Every row gives one point. Each copy is the shape, with its points in the same order, turned, moved and blurred by noise. Some copies are also mirrored. Which?

Shape (7 x 3):
[[ 41 -22  20]
 [ 29 -23  29]
 [ 48  28 -23]
 [-32  14 -43]
 [ -6   0   4]
 [ 23  -5   9]
 [-18  17   7]]
Copy 1 (7 x 3):
[[ 28   5 -44]
 [ 13   7 -42]
 [ 67  24  10]
 [ 15 -24  55]
 [  5   0   5]
 [ 22   8 -17]
 [ -6  11  21]]
Copy 1 is: mirrored
Copy 2 (7 x 3):
[[  2 -36  29]
 [ -1 -33  27]
 [ 58 -34  -3]
 [ 15  14 -63]
 [ -4  -3 -10]
 [ 10 -27  12]
 [  5  22 -15]]
Copy 2 is: only turned
Copy 3 (7 x 3):
[[-30  34 -37]
 [-40  24 -33]
 [ 26   6 -66]
 [ 33 -39   2]
 [-13 -14 -16]
 [-19   9 -36]
 [-13 -36 -22]]
Copy 3 is: only turned

Shape (12 x 6):
[[  9  33  -3  -7  34   0]
 [-50 -20 -26  18  28  -9]
 [  8   5   0   0  -7  -1]
 [ 32 -12  -4  41  35   2]
 [ 17  15 -62  -6 -31 -10]
 [ 65   0  27   0  -3  18]
 [-10 -15 -57  17  20  41]
 [ 31  26 -31  21  -7 -68]
 [ -8  12   6  23   8 -13]
 [-52 -17  31 -18  -6  40]
 [ 32 -10  21  -1   6  16]
 [ -1  -1  34  55  13   6]]
Copy 1 (12 x 6):
[[  2  -3  26  14 -37  19]
 [-20   3  31  18  46  11]
 [  5 -23   9   1 -12 -15]
 [ 55  -8  34   4   1   9]
 [-10 -25  45  28 -18 -63]
 [ 57 -18 -13 -12 -45 -18]
 [  6  39  49   6  19 -30]
 [ 13 -77  52  42 -19 -13]
 [  1 -30  24  -5   1  11]
 [-34  19 -33 -32  18   1]
 [ 35  -8 -12  -6 -20  -8]
 [ 30 -26  19 -39  14  26]]
Copy 1 is: mirrored
Copy 2 (12 x 6):
[[-29   3  -8 -28  11  13]
 [ 31  31   3   0 -22  53]
 [  5  -8 -19  -3  10   8]
 [-16  39   1  24  10 -14]
 [ 38 -18   4 -19  64  14]
 [-30 -18 -27  19  18 -44]
 [ 21  12  60   2  15  12]
 [  6  30 -55 -17  67  21]
 [ 10  19 -25 -11  -8   9]
 [ 24 -34  -3  -4 -70  12]
 [-12 -10 -16  23  -5 -21]
 [  2  43 -25   1 -27 -29]]
Copy 2 is: only turned
Copy 3 (12 x 6):
[[ 32  29  -3  -3  35 -12]
 [ -4 -29 -15 -34  68  -2]
 [  4   1   8   3   7   7]
 [ 51 -17   8  -3  33  39]
 [-27  23  58 -13  46  18]
 [ 44   6  24  14 -38  24]
 [ 23 -37  48 -20  60 -11]
 [-10  44   5 -11  38  68]
 [  5  -2 -18  10  35  17]
 [-12 -45 -18   0  -3 -56]
 [ 30  -9  14   4 -14  11]
 [ 34 -34 -25  30  23  28]]
Copy 3 is: only turned
